Each row of a before or after table is a point. The points were changed in one or more steps. Then noise was added and the rows were shuffled. The steps act on columns, c1 being the first. What was done? A step turns or swaps two columns, mirrors them in a line or flattens them onto one, adds a multiple of one to another, or multiplies or shifts one. Angles are multiples of 10 degrees, from the lower column toward the higher: turns from -170 to 170, lines from 10 to 170 but not 90. Use the fewest steps. Two steps may share a column if one is a turn and the other turns, adds or multiplies; they go together, in the order done. Otherwise the lowest column goes first.

Before, 14 rows:
[[  5  -5   0]
 [ 25  19 -11]
 [ 10   8  -8]
 [ -5  16 -12]
 [ 22 -16  12]
 [ 24  -3  18]
 [-14 -18   8]
 [ 18  -6  12]
 [  0 -19  11]
 [  3  -8  11]
 [ -6  -7   5]
 [ 20 -27  -8]
 [  4 -14  36]
 [ 60 -16  -4]]
After, 14 rows:
[[-27   6 -20]
 [ 43   8 -19]
 [ 38 -15 -26]
 [ 12  -2  -4]
 [  8  35 -21]
 [ 36  10  -7]
 [ 49  15  -4]
 [-10  -8  17]
 [-13   6  -6]
 [ 19  -8  10]
 [ 48  -6  20]
 [  6   8  -9]
 [120  -6 -19]
 [ -1   8 -22]]
Steps: multiply c1 by 2; mirror c2 and c3 in the line at 40 degrees

Before:
[[ -39  -50 -109  -47   -9  102]
 [ -35  -44  -16    3  -95  -40]
 [  19  -61  -45  -75  -82   12]
 [  39  -60   34   -2   50  -64]
 [ -16   33  -10  -62    3  -14]
 [  33   14    8   23  -28  -48]
 [  26    5  -65    8  -20  -55]
 [  40   -7  -51  -93  -17  -24]
 [  17   53  -46  -69  -50  -15]
 [  11  -30   -1  -48   -5  -89]
 [ -63  -16  -68   61    0  -39]
 [  -5  -23   25   31    5  -20]
 [ -27   -7  -37   19   15   55]
 [ -72  -27    5  -48   13  -53]]
After (14 x 6):
[[   2   30  -40   66   73   11]
 [ -93    0  -11   28   32  -17]
 [ -10   73   -3  -18   16  -51]
 [  12   11    6    8   61  -63]
 [  56  -18   11   43  -37  -37]
 [-101  -19  -27  -66  -16  -46]
 [ -19   38  -35  -35  -44  -84]
 [ -12    9   -5   43  -10  -92]
 [ -20  -23  -75 -101   32   29]
 [ -49   86  -33  -35  -17  -58]
 [ -28   47   15   63  -26  -21]
 [ -13   41  -48   57  -38  -30]
 [  11   15   27   32    2   14]
 [  15   28  -21  -31   23   47]]
Steps: turn c1 and c5 by -90 degrees; shift c2 by 40; multiply c3 by 0.7; turn c4 and c6 by 50 degrees

Before:
[[  18   25    2  -29  -12  -14   48  -26  -35]
 [  18   86   26    4   27  -19   34   12  -19]
 [  26   28  -10 -101   19   -7  -13   26  -32]
 [ -39  -13   10  -15   18  -37   17   -8  -40]
 [  19    3   11    5  -25    3   17   13   -8]
 [  11   49  -16   13   20   15   15   31  -34]
 [  -1   -6    0   16   18  -29   38  -19   11]
 [  24   94  -25  -35  -41  -42   58   26  -16]
 [ -26  -47  -40 -121  -23  -14  -16   11   58]
 [ -14  -34   20   27   -6  -39  -22   -1   -2]
 [ -23  -50   13  -36   22  -40   63   27    4]
 [   9  -32  -76   15   16  -39   -6   33   45]
 [ -58    4   16  -75  -31   84   45   -3  -13]]
After:
[[   3   56   21   19  -66  -10   28   26  -15]
 [  27  -16   24   -6   29  -41  -27    9    4]
 [ -33    6   15  -26   54  -45   64   37   12]
 [  21    9    4    2   13  -27   41  -10    8]
 [ -77  -25   17  -62  -11   87   47    5   -9]
 [ -25   -2    2   16  -31  -22   53  -17  -27]
 [   3  -17   12   20  -12   -3   21   19   -4]
 [  11    8  -79   16   34  -41    1   47   31]
 [ -22   17    5  -44   18  -40   18    2  -28]
 [ -30    0  -22   29 -107  -52   57   35   -5]
 [-103   35  -15   25  -12  -14  -16   33  -19]
 [-126  -35  -44  -26   34  -12  -17   24   39]
 [  17   29  -20    3  -38   14   16   44  -23]]
Steps: swap c1 and c4; turn c2 and c5 by -70 degrees; shift c8 by 10; multiply c9 by 0.7
